Each row of a before or after table is a point. The points were changed in one or more steps. Then noise was added and the rows were shuffled. The steps act on how far a point lies along the listed directions, d1 being the first. What was done? A step turns or swaps two directions, mirrors them in a line or flattens them onto one, adds a multiple of one to another, or multiplies one. Angles are multiples of 10 degrees, from the lower direction toward the higher: turns from -170 to 170, lines from 10 to 170 but not 90. Use the fewest steps. Two steps may share a direction if one is a turn and the other turns, adds or multiplies; they go together, in the order done. Otherwise the lowest direction goes first.
(in the rows, 128 means zero)

Directions:
(1): [147 184]
(2): [ 72 147]
Before (13 x 2)
[[122 200]
 [148 128]
 [144 123]
 [108  77]
 [147 132]
 [135  83]
 [102  64]
 [ 63  77]
 [ 73  83]
 [109 186]
 [176 148]
 [161 120]
 [ 54 106]]
After (13 x 2)
[[ 67  63]
 [108  75]
 [166 136]
 [ 44  76]
 [150 136]
 [181 167]
 [101 170]
 [101  63]
 [118 187]
 [147 129]
 [ 56  56]
 [139  92]
 [151 139]]
Steps: add -0.5 times d2 to d1

Directions:
(1): [117  54 137  91]
(2): [102 128  49 116]
(3): [ 61 157 155  96]
Before (14 x 4)
[[ 99  92 203  94]
 [168 131 144 149]
 [162 193 143 161]
 [133 142 151 111]
 [110 121 101 123]
 [200 103 156 166]
 [166 182  91 168]
 [ 78 131 175 109]
 [140  96 174 133]
 [170 232  79 166]
 [136 137 184 117]
 [156 129 179 137]
 [ 93  91 193 127]
 [165 198 128 166]]
After (14 x 4)
[[172 124 191 165]
 [133 163 177 137]
 [153 196 207 169]
 [ 89 156 196  95]
 [150  63 165 126]
 [ 74 165 180  92]
 [ 31 185 124  58]
 [ 63 180 127 100]
 [156 138 214 138]
 [148 122 159 109]
 [176  76 191 171]
 [166 116 210 125]
 [117 119  76 126]
 [203  71 196 150]]
Steps: turn d1 and d3 by -100 degrees; multiply d2 by 1.6

Directions:
(1): [133 118 186  78 109 207 163 143]
(2): [ 86 127 185 109  95  51 169 121]
(3): [ 62 189 134 126 202 145 144 127]
Before (11 x 8)
[[ 74 170 171 102 131 102 166 129]
 [172 123  47 192 135  92  73 113]
 [121 166  74 157 168 143  95 116]
 [ 88 143 130 144 144 108 144 116]
 [110 146 119 122 134 141 114 122]
 [ 64 194 154 128 204 180 127 129]
 [ 97 130 140 130 170 132 128 133]
 [208 117  53 166 110 128  89 136]
 [ 86 166 216  75 124 157 177 135]
 [115 138  88 171 136 102 108 126]
 [ 77 153 163 120 165 129 168 125]]
After (11 x 8)
[[ 99 142 131 118 121 124 125 120]
 [157 175  34 188 183 132  85 135]
 [ 52 169 219  98 138 104 165 133]
 [ 84 187  91 160 175  78 111 107]
 [103 114 188 108 109 107 172 118]
 [102 149  81 193 144  68 102 123]
 [129 117 245  53  55 176 186 146]
 [124 123 179  98  63  87 161 127]
 [ 98 121 158 119 141 104 132 128]
 [106 123 130 141 115  81 143 110]
 [127 170  19 219 191  65  66 107]]
Steps: multiply d1 by 1.6; turn d2 and d3 by -60 degrees

Directions:
(1): [153 125  66  95  33 120 169 144 119  79 109]
(2): [126 116  62  87 196  84 164 130  80 132 184]
(3): [178  65 149 157 102  56 160  97 162 178 144]
(4): [142 197  96  81  99 106  72 119 152 205 140]
Before (12 x 11)
[[140 151  81  65 102 110 149 125 121 171 173]
 [115 126 145 175 141 125 102 122 129 144 117]
 [108 144 112 111 128 178 108 143 107  87 137]
 [135  98 149 154  72 150 124 105 153 128  80]
 [105 141  95 106 180 151 161 144  85  83 140]
 [ 78 141 117 110 144 202 125 157  85  54 111]
 [123 133 133 125  69 168 147 161 100  62 119]
 [126 159 140 123  79 149  94 119 151 133 106]
 [101 114  41 104 157 145 180 144  85  58 140]
 [100  89 149 130 249 122 163 133  77  80 170]
 [117 150 170 149 148 121  46 137 149 182 150]
 [133 128 166 139 108 139  89 108 187 181 106]]
After (12 x 11)
[[138 155 124  95 106 134 122 121 145 180 152]
 [103 146 127 115 137 180 101 144 103  91 140]
 [112 133 150 129 135 164 134 151  91  85 140]
 [105 149 128 128 154 171 144 145 106  84 116]
 [125 123 114 158 129 112 122 130 117 127 118]
 [ 90 124 110 147 158 176 138 135 120  78 113]
 [ 76 140 126 113 154 201 118 154  87  58 112]
 [134 144 117 118 112 106  81 141 132 151 150]
 [130  87 120 134 127 130 138 101 124 141 114]
 [124 154 116 109 126 126 103 117 127 144 135]
 [111  96 165 144 158 144 158 136 107  53 123]
 [139 123 116 109 118 114 119 113 161 172 129]]
Steps: multiply d1 by 0; multiply d2 by 0
